Each row is a point. Any point is a mix of the corners, with weights that add up to 1. It lies inside the corners' shape when no weight is negative. Is each point inside? If not, which corners have a negative weight?
(in the rows, 128 means zero)

Corners:
(1): 114 110 140
(2):  85 129  73
(3): 159 120  92
(4): 197 149 182
Points:
 99 112  96 => outside (4)
163 137 112 => outside (1)
198 135 161 => outside (2)
 68 113  54 => outside (4)
175 135 139 => inside
159 124 165 => outside (2)
109 128 114 => outside (3)
135 135 122 => inside

Corners:
(1): 107  67 137 165 101 154  92 154 150 137 112
(2):  70 133 148 190 150 133  84 148 160  83 123
(3):  77 133 196 118  96 117 142 130  64  77 105
(4):  54 107 153 108 136 134 103 183 154 148 113
(5): 170 134 139 160 105 114 202 142 160 154  41
(6): 112 133 122 138 116 148 130 178 151 101 159
(7): 124 136 135 179 169 130 211 114 117 186 129
(8): 142 100 135  99 188 144  88 167 145 107 133
(9): 115 133 155 146 146 177 100 173  81 107  92
(10):  91 109 113 156 130 115  89 159 103  85 123
(11):  97 144  99   7 127 121  83  42 109 109 108
(12): 105 163 144 134  91  97  55 156 146 123 145
Points:
103 126 139 110 130 137  99 142 121 101 117 => outside (7)
 97 138 147 132 125 117 106 145 133 106 127 => outside (1, 9)
113 116 135 143 129 135 134 134 131 136 114 => inside
 90 131 146 132 129 127  84 144 123 116 126 => outside (5, 6)
106 126 127 127 126 132  83 155 153 114 123 => outside (3, 7)
115 121 137 117 144 149  99 123 129 138  96 => outside (3, 6, 10)
 92 119 130 124 144 143  88 158 137 109 140 => outside (3, 5)

Corners:
(1): 126 120 168 169 202  94 155 132 104 168 187  98 109 173 133  69 113 148  47  63
(2): 162 146 131  99 101  60 166 140 184  77  71  91 173 127 178 170  79  62 122 127
(3): 113  74  70  83 120 169 188 159  28  86 174 130 136 234 159 170 141 172 103 165
(4):  82 176 170 130 116 111 126 110 153 130 161 120 169 108 175 177 108 172 139 111
(5): 107 105 209 143 100 164 101 133 104 165 143  98 122 149 104  66 131 137  67  63
(6): 125 119 194 114 120 139 163 127 158 194 173 161  87 195 175  49 116 110  85  83
(7): 125 131 173 148 142 124 149 170 114 115 140  96 129 102 133 139  44 109 201  86
(8): 120  77 157  86 156 132 176  87  47 131  94  81 148 146 137 165  84 149 168 165
(9): 115 205 140 113 146 107 168 139  63  82  50 172 109 128 136 108 140 105 162 147
(10): 182 101 171 189 177 189 118 149 133 202 131 144 123 138 141 122  86 155  84 103
(11): 133  95 120  97 178 151 109 101 111 118 153 124 126 203  54 136  84 166 130 164
(12): 129 119  72  55  99 142 216 139  83 161 168 105 181 158  70 129 113 140 126 156
(13): 108  83 187 125 207 153 139 173 177 170 148 141 131 148 149  79 173 105  81  13
(14):  88  92 124 134 119  95 166 125 161 104 127 177 154  96 143 124  88  78 116 126
(15):  89  67  98 115 175 157  95 163 106 174 155  66 187 180 124  87  56 204 118 212
(16): 156 149 115 110 116  62 125 132 133 116 135  85 104 100 168 151 181  96 179 164
(17): 134 149 129  58 131  86 132 113 127  89  75 127 122  24 177 138  65 129 180  88
(18): 100 134 137 209 196 171 106  94 159 214 166 106  82 194 171 109 102  59  40  67
(19): 125 150 142  96 103  59  98 152  91 143  64 152 158 116 154 192  92 114 176 101
(20): 154 123  95 157 124  89 151 100 134 111  55 110 158 134 170 141 101 142 191  83
(21): 169 160 133 140 127 103 105 110 101 123 141 132 208 119 170 113 103  97 153  99
Points:
133  88 152 125 149 104 115 150 112 116 106 103 160 107 140 178  84 170 150 115 => outside (6, 9, 12, 18, 21)
117 123 150 123 151 121 140 129 135 151 119 117 129 131 132 118  95 128 127 112 => outside (3, 21)
124 129 133 131 124 131 129 134 155 142 136 121 153 110 179 122  99 106 133  95 => outside (1, 8, 9, 11, 19)
127 125 152 138 149 123 137 130 120 149 145 117 130 149 145 108 103 123 112  97 => inside
133 128 150 126 128 155 137 104 115 149 105 177 128 125 149 130 120 114 125  85 => outside (1, 2, 7, 15, 16)
129 103 130 118 136 123 138 120 128 152 135 111 151 151 148 128 104 136 106 119 => outside (7, 9)
128 122 152 122 133 125 150 129 132 152 137 130 127 152 153 106 107 125 123 100 => inside
118 138 148 118 148 127 160 138 124 131 133 163 114 150 147 148 100 107 103  74 => outside (5, 8, 15, 16, 20, 21)
133 125 139 122 134 116 147 133 127 133 124 114 140 140 147 128  97 122 137 114 => inside
